Each row is a point. A path goes straight from each point to the next, and from the last back to the first. The post is the endless flat space through its rows: a point in 2 columns, a line in 3, a plane in 4, and so on, so that a path can go around it. Count how often the path circles the post. Going back the other way cancels.
In the rows, zero is written as 128.

Post, one row:
[[112 118]]
Path (21 x 2):
[[102  84]
 [126  84]
 [ 83  91]
 [ 83 123]
 [103 160]
 [137 140]
 [155 113]
 [128 115]
 [129  89]
 [ 91  88]
 [ 70 123]
 [ 95 134]
 [ 66 127]
 [100 111]
 [ 76 115]
 [109 135]
 [130 148]
 [147 118]
 [124 104]
 [ 96  89]
 [ 86 110]]
Times around: 2

Post, 3 rows:
[[140 119 139 143]
 [157 122 118 153]
 [ 96 128 125  68]]
Path (9 x 4):
[[113 100  79  97]
 [177 110 109 147]
 [129 139 123  81]
 [122 149 154 101]
 [203 123 100 112]
 [163  90 130 100]
 [172 142 132 116]
 [ 90 142 158  84]
 [ 85 119 156 167]]
Times around: 1

Post:
[[ 97 129  95 127 110 124 131  98 104]
 [108 129 142 107 120  73 120 169 113]
 [ 71 207 100 193 133 162 107 112  65]
 [144 132 173 124 100 104 109 154 158]
 [167 121 154  97 108 202  86 198 144]
 [103 109 143 116 152 105 142 108 119]
 [159 112  94 157 160 135 142 136 190]
 [107 153 141 115 134  92  41 141 119]]
Path, 13 rows:
[[126 120 191 166 140  93 109 112 123]
 [162 116  68 118 153 122 141 120 136]
 [138 156 181 113 165 135  89 135 167]
 [ 72 177 125 151 118 142 110 114 137]
 [106 139 154 136  77 155 149 171  96]
 [ 88 135 151 151  83 133 118 170 112]
 [ 76 161 105 132  85 126 128 140 121]
 [ 83 125 134 130 109 121 109 168  92]
 [143 121 148 145 147 120  64 116 105]
 [130 166 104 152 152 139 131 115 109]
 [146 172 104 140 161 145 146 138 161]
 [101 121 147  93 120 145 130 174 128]
 [117 140 139 173  92 150  73 133 128]]
Times around: 2

Post, 11 rows:
[[134 121  91 102  84 133 147 148 162  77 118 168]
 [145 156 113 114 142  96 156 100 118 148 114 132]
 [106 120  87 158  67  81 199 147 137 143 159 157]
 [ 85 152 146 145  95 180 119  95 117 163 131  50]
 [103 137 126 112 103 157 170 131 121 158 183 101]
 [104 117 116  88 200  68 181  97 117 133 144  78]
 [125 124 143 109 138 103 155 143 142 140  86 125]
 [118 137 117 124 163 180 142 171 143  87 113 127]
 [ 95 145 162 112 164 103 104 160 118 129 120  88]
 [ 96 136 160 121 134 182 145 130 111  84 143 110]
 [162 178 157 175  84 153 126  86 185 152 118 132]]
Path:
[[132 140 118 127 171 126 190 125 131 151 138  92]
 [151 115 102 157 105 137 132 140 152 123 140 137]
 [145 125 106 115 107 179 155 141 131  89 163  94]
 [131 157 120 143  98 135 169 155 117 151 106 110]
 [128 172 150  91 127 120 154 194 135 110 122 173]
 [ 68 126 149 148 127  93 126  90 140 140  90  94]
 [ 84 141 157 135 145 155 115 161 124 107 132 140]
 [141 161 125  72 122  87 188  97 156 127 115 174]
 [106 168  70 126 109 138 192 188 104 132 145 139]]
Times around: 0

Post, 17 rows:
[[115 119 215  96 117 141 106 124  58 142 126 140 150  97 137 171  76 149]
 [140 123  95  80 112 124  50 105  87 144 152 116 139 121 160  67  78  52]
 [122 153 149 127 175 171 115 111 163 151  98 146 117 118 129 155  76 141]
 [115 139 156  67 109 193 137 114 112 160  95  85 106 135 129 154 148  91]
 [114 148 159 125 119 102 135 154 132  75 152  86 102  67 136 143 102 185]
 [113 150 120 141  82 128 102  81  64 137 116  85 121 114 194 159  93  65]
 [149 143 103  84 172 138 137 144 136 100 119 160 135 101 142 151 114  91]
 [130  81 146 173 106 191 163 105 111 142 104 124 128 143 120 120 157  90]
 [144 114 152  81 181 171 104 175 176 155 148 138 158  48 129 161 103 122]
 [136 150  52 126 130 163 129 149 133 143  96  83 144 140 127 129  67  98]
 [139 148 101 123  98 105 139 116 127 133 152 103  76  98  65 132 102 124]
 [149 126 166 112 153 100 170  87 122 158  97  71 131 122 112 125 121  59]
 [113 127 196 116 128  98  93 170 142 131 135  81 135 100 111 161 123 118]
 [126 108 137 105  63 159  86 121 162 154 122 127 127 119 143 152 139 169]
 [141 149 146 140 102 132  88  71  87 150  80 113 134  82 121 103  95 107]
 [111 170  95 155 208 164 157 112 127 126 123 107 166 162  92 139 114 134]
 [167 168 123 109 178 118 122 113  91 184 108 176  85 115 152 132 103 154]]
Path (22 x 18):
[[ 94 163  84 135 116 125 128 147 156 148 107 110 114  94 103 183 145 106]
 [122 124 128  92 107 127 127 100  97 166  93 103 115  51 114 150  95  96]
 [144 121 174  89 112 124 121  90 118 128  92 103 122  98  98 176 109 115]
 [143 138 115 126 142 148 125 104 124  92 132  95 118 138 146 135  92  93]
 [150 160 200 120 108 102 127 133 110 133 145 116 141  70 102 190 127 121]
 [151 137 154 139 109 104 102 154  90 174 155 122 124  82 115 204 116  95]
 [153 149 123 121 121 109 125 110 116 100 113 131 116 118 127 205  73 124]
 [155 135 139 122  87 116 154 124  72 124  92 107 105 121 132 143 124 161]
 [138 157  91 166 100 177  91 148 108 145  96  84 149 119 138 120 118 115]
 [146 172 170  76 127 126 120 161 106 168 112  90 132 105 129 106  93  96]
 [ 95 140 141  80 136 162 124  93 104 202 115 130 144 116 126 140  92  65]
 [101 122 131  84 139 125 147 106 105 139  82 104 154 149 156 134  68 112]
 [132 122 123  87 180 125  67 128 145 126 131 107 140 109 162 121 116 121]
 [182 119  99 119 150 175 141 145 123 107  80 111  85 126 120  89 131 142]
 [118 164 147 172 132 180 135 127 128 120  88  96 134 126 127 189  57 138]
 [179 114 141  88 119 125  89 134 102 129  98 111 120 112 119 125  93 141]
 [ 97 100 122 104 113 167  84  96  88 146 111 110 169 109  91 151 116  93]
 [102 107 154  97  92 109 120 152 135 115 107 118 102  83 147 143  96  88]
 [ 86 166 113 100 146 141 131 119 146 127  72 116 206 126 144 167  79  80]
 [119 161 156 173 110 160  76 165 121 137 125 132 141  95 123 165 112 114]
 [121 126 154 147 127 168 125  94 102 103 129 142 139 135 136 115 122  91]
 [149 143 137 105 142 110 135 140 189 146 114 138 164  73 132 170  98 103]]
Times around: 1

Post, 17 rows:
[[113 138 145 108  88 149 119 146 154 108  85 144 145 110 112 128 123 100]
 [ 94 103 147 151 139 116  99 115 108  99  51 130  90 143 100 108 112 150]
 [145 143 103 170 178  37  85 144 137 126 147 100 124  74 132 152 156 132]
 [115 156 112  94 136  79 137 106 122  97 173 180 135 142 104 104 147 118]
 [144 137 175 147 131  83 104 157 128 122  94  91 163 108 107 170 154 149]
 [101 146 107 109 158 143 115  78 158 130 128 139 120 129 128  91 125 169]
 [147 145 135 171 135 139 151 124  76 134 105 144 128 103 104 134 183 106]
 [174 158  96  78 142 108 114 112  98  90 115 131 120 100 150 112 161 102]
 [139 109  74 164 145 121 127 114 119  87 137 171 136 169 112 141 139 128]
 [ 87  98 144 126  88 112 140 135 149  73 118 113 105 159 109 149 123  92]
 [168 161 176 160  93  95 140 142 106 108 134 137 119 146 153 150 147  92]
 [150 144 146  89 130  85 105 186 131  91 156 173 117 152 129 133 148 135]
 [117 106 144 161 145  90 137 119 138 128  81 102 137 126 109 104 177 142]
 [132 150 126  93 133 136  91 127 108 162  68 149 162 112 113 146 156 132]
 [126 150 111 113 181 126 143 115 155  98  50 105 154 147  86 133 145 113]
 [102 141 119 124 131 142  76 124 128 130  98 106 144 109 117  99 107 124]
 [159 127 146 139 153  83 162 112 124 167  85 107 134 124  97 128 139 141]]
Path:
[[162 154 101  56 130 102 127 149 171 116 113 188 133 142 117 163 134  85]
 [ 98 117 146 144 177 111 146 101 135 119  42 142 102 126  92 149 186 146]
 [139 118 130 164 158  83 121 140 167  98  75 110  89 136 115 149 167 117]
 [110 135 130 180 159 140 168  93 128 117  91  85  86 162 107 189 158 141]
 [105 132 161 190 130  68 135 130 114 104 134 138  79 161 104 108 131 105]
 [114  92 115 143 115  75  93 158 166  94 153 117 125 118 110 135 119  86]
 [111 188 153 142 184 110  62 142  85  88 136  78 141 120 131 120 155 133]
 [121 109 126 114 128 127 106 149 137 119  88 134 149  88 139  53 118 108]
 [130 124 106  94 156  85  83 153 107 106 157 128 113 148 147 169 104  90]
 [127 165  59 127 148 131  95 150 124  31 110 160 187 136 146 113 185 114]
 [ 90 181 153 211 109 134  81 169 100  83 166 171 157 119 122 112 169 174]
 [181 124 122 108 184  90 174 160 150 112 118 100 170  87  94 104 149 128]
 [153 132 165 132 138 133 124 150 117 127 116 137 135 126 138 143 184 138]
 [140 149 105 115 155  95 111  98  82  93 103 141 154  91 120 107 160 136]
 [164 150 115 167 164 100 138 144 115  82 102 100 188 140 127 126 169 110]
 [142 126 104 113 126 111 120 136 174  86 162 199 173 130 124 162 157 121]
 [135 118 132 132  82 101 106 105 120  78  93 143 118  91 132 162 161  86]
 [116 146 127 130 108 135  41 130 103  88  87  44 145 108 150 147 117  63]
 [163 140 142 169 101 100 107 179  62  89 111 133 174  96 118 102 145  56]
 [104 129  94 114 158  96 130 100  96 122  97 128  85 156 132 123 112 133]
 [157 149 163 161 154  91 162 140 120 157  71 107 108  90  70 115 155 169]
 [151 199 142 142 137 102 112 170  73  91 142 116 158  87 114 128 130 133]
 [123 164 162 128 151  94 137 166 117  99 135 114 157 141  56 146 192 134]]
Times around: 1

Post, 17 rows:
[[156 173 116 145  92 112 138  98 126 190 118 144  99 124 147 119 112 120]
 [106  81 145 100 156  98 135 143 111 158  94 170 160 138 119  78 124 127]
 [157 122 161 164 114  83 142 126 139 127  90 153 115 117 119 133 152 115]
 [121 138  98 103 154 117 122  96 139 188 108 108 101 142 124 122 110 147]
 [107 122 131 103 113 129 118 133 149 158 164 140  63 130 125 124 123 122]
 [ 87  85 154 119 156 139  81 152 111 123 116 149 136 115  53 167 131 114]
 [157 128 162 127 130 141 102 163 112 116 144  78 131 138 118 116 140 142]
 [176  86 168 168 136 120 107 164 128  95 133 102 128 120 154 151 124 143]
 [ 95 105  89 130 124 131 115  82 113 132 165  86 137 153 107 107 133 122]
 [151  98 157 131 106 117 111 115 150 139 140 110 120 172 133 123 146 169]
 [ 80  77 138 153 134 141  85 128  92 154 158 103 109 133 117 127 146 102]
 [169 104 122 123 118 170 127 146  82 157 107 113 104 142 129 149 156 151]
 [169 148 155 140 123 108 130 150 168 119 119 145 128 136 165 110 116  73]
 [145 132 138  78 129  94 113 168 157 105  62 127 165 115 116 159  99 125]
 [101 108 132 130 113 136  95 166 166  98 123 102 131 139  79 102 105 114]
 [121 128 123 145 130 112 148 150 109 176  71 129 140 137  75 154 124 117]
 [122 151 138 126 121 132 113 145 154  94 145 107 159 154 139 107 165 189]]
Path, 29 rows:
[[142 136 188 151 148 124 123 155 135 140 116 120 151 126 100  91 124 114]
 [109 154 123 123  80 128  88 116 154 124 142  67  50  91 165  81  93 123]
 [108  94 122 122 125  69 154  80  92 164  93 174 121 125 107 133 129 105]
 [143 138 120 125 151 113 141 228  77 160 114  84 132 123 148 160 148 104]
 [123  93 142 129 161 112 110 116 112 135 122 159 152 141  63 160 143 122]
 [140 129 142  86  73  81 107  89 145 171 152 159 135 150 125  47  55 141]
 [123 187 112 133 142 119 116  71 128 141 141  84 106 123 152 106 106 157]
 [ 86 154 149 111 108 163  99 163 146 163 145 170 156 148 123  96 111 126]
 [221 111 155  85  89 139  97 146 148 113 121 103 132 128 116 151 115 151]
 [188 111 107 121 106 125 100 131 132  87 129 101 141 136  90 185 130 124]
 [ 91 148 107  80 122 182  60 174 123 133 144  92  97 150 165 124 149 147]
 [ 80 102 156 118 161  84 118 143 114 186  94 112 136 152 109 149 111  96]
 [118 134 122 155 105 106 124 130  77 187 131 116 121 104 107 132  68 136]
 [ 89 130 116 115 108 116 160 141 144  90  83 158 177 158  48 161 144  86]
 [ 66  76 136  74 107 148  94 127 144 165 182  64 131 211 130  81 142 140]
 [ 91 141 115 139 105 145 109 150 167 149 181 121 120 145 125 107 120 161]
 [166 105 131 142 110 118  95 215 118 134  64  84 134 100 133 133 121 108]
 [107 132 131 150 164 128  85 141 135 133 149  75  40 130 108  91 119  86]
 [151 133 117 137  84 130 120 127 100 146 122 117 101 160 170  77 159 155]
 [161 167 108  80  80  81 132  85 131 170 121 140 133 124 121 130 128 133]
 [ 62  62 118  91 139 174  79 132 159 156 193  63 121 206 110  63 137 126]
 [160 139 179 189 182 111 165 131 104 122 140 135 138 126 115 138 162  89]
 [184  19 148 127  66 112 156 126  88 111 132  97 129 174 133 102 126 124]
 [ 72 138  91 123 169 149 100 130 146 165 139  91 101 191 117 157 151  93]
 [157  61 124 124 113  86 122 109  89 138 113 155 181 140 102 154 125 121]
 [176 152 146  96 101  91 127 125 158 137 153 156 157 142 134 133  96 134]
 [186 139 132 228  78 100 136 124 102 120 118 123 110 109 139 109 154 110]
 [176  93 139  98  81 109 157 120 116 136 118 184  96 137 147 136 132  82]
 [128  59 132  98 138 137  87 102 127  86 139  89  91 109 124  89 122 126]]
Times around: 1
